Each row is a point. Each copy is the shape, with its points in the same order, stretched, turned, moved and blurred by noise. Say if it was mirrored as well.

Shape (7 x 2):
[[-10, -11],
[25, 52],
[54, 60],
[3, 5],
[22, -13],
[-27, -25],
[-4, -20]]
Copy 1:
[[6, -20],
[-13, 38],
[-39, 42],
[-4, -9],
[-28, -23],
[18, -25],
[2, -27]]
Copy 1 is: mirrored
Copy 2, 7 rows:
[[-7, -9],
[51, 15],
[57, 39],
[8, 2],
[-7, 19],
[-18, -23],
[-13, -6]]
Copy 2 is: mirrored

Shape (8 x 3):
[[-11, 9, -60],
[-6, -41, 12],
[-26, 21, 21],
[5, 20, 16],
[-11, 41, -20],
[-10, -42, 16],
[-51, 29, -24],
[10, 23, 5]]
Copy 1:
[[-50, -44, -12],
[-7, 15, 28],
[31, -3, 4],
[16, 12, -20],
[-1, -22, -26],
[-11, 17, 31],
[-2, -41, 2],
[9, 2, -23]]
Copy 1 is: mirrored
Copy 2:
[[23, -48, 28],
[-33, 15, 17],
[26, 30, -6],
[16, 5, -21],
[45, -16, -7],
[-32, 22, 19],
[48, 7, 26],
[18, -7, -22]]
Copy 2 is: mirrored

Shape, 8 rows:
[[-53, -10, 20, -4],
[24, -9, -5, 1],
[10, 0, 9, 10],
[-1, -3, 1, -3],
[-8, -10, -7, 10],
[10, 1, 6, -1],
[16, -6, 4, -28],
[26, -20, 7, 0]]
Copy 1:
[[7, 10, -18, -59],
[5, -7, 15, 16],
[18, -5, -1, 7],
[3, 1, 1, -6],
[2, -18, -2, -8],
[9, 5, 1, 5],
[-8, 26, 20, -3],
[16, -2, 25, 11]]
Copy 1 is: mirrored
Copy 2 (8 x 4):
[[-30, 46, 27, 16],
[20, -21, -10, 4],
[19, 5, -12, 6],
[0, 0, -3, 5],
[7, 4, 11, -7],
[7, -1, -14, 7],
[-10, -24, -15, 20],
[27, -20, -6, 19]]
Copy 2 is: mirrored
Copy 3 (8 x 4):
[[-18, -32, 60, -1],
[-5, 12, -24, 5],
[-3, 16, -2, -2],
[-4, -4, 5, 1],
[-12, -3, 5, -13],
[2, 6, -2, 1],
[-2, -11, -12, 17],
[-11, 16, -22, 21]]
Copy 3 is: only turned

Shape, 10 rows:
[[-16, 15, 0, -35, -25, 0],
[-4, 11, -22, 20, -19, -19],
[10, 8, 0, -19, -16, -27],
[15, -1, 27, -38, 31, 23],
[-6, -29, 14, -37, -16, -19],
[-19, 16, 27, -5, 13, 25],
[-9, -15, -7, 17, 7, 3],
[23, 18, 16, 14, 31, -29],
[0, 9, 19, 1, -4, 14],
[11, -41, -9, 20, -24, 7]]
Copy 1:
[[-3, 2, 60, 13, 19, 14],
[27, 26, -21, 10, 9, 7],
[7, 9, 9, 8, 35, -3],
[-53, -22, 39, 8, 4, -1],
[7, -41, 15, 4, 24, 4],
[-27, 1, 37, -6, -12, 3],
[6, -10, -27, 6, -13, 10],
[-16, 26, -41, -13, 20, -12],
[-8, 5, 20, 2, 1, -11],
[33, -28, -36, 22, -8, -11]]
Copy 1 is: only turned
Copy 2, 10 rows:
[[14, -7, 26, -28, -42, -16],
[24, -22, -7, 12, -11, -2],
[32, -16, 11, -18, -11, -31],
[-12, 31, 18, -48, 2, -21],
[23, -19, 43, -42, 1, -20],
[-10, 25, 22, -11, -16, 8],
[-2, -7, 6, -2, 12, 15],
[17, 12, -6, 8, 23, -35],
[12, 13, 11, -19, -9, 4],
[24, -23, 6, -27, 20, 31]]
Copy 2 is: only turned
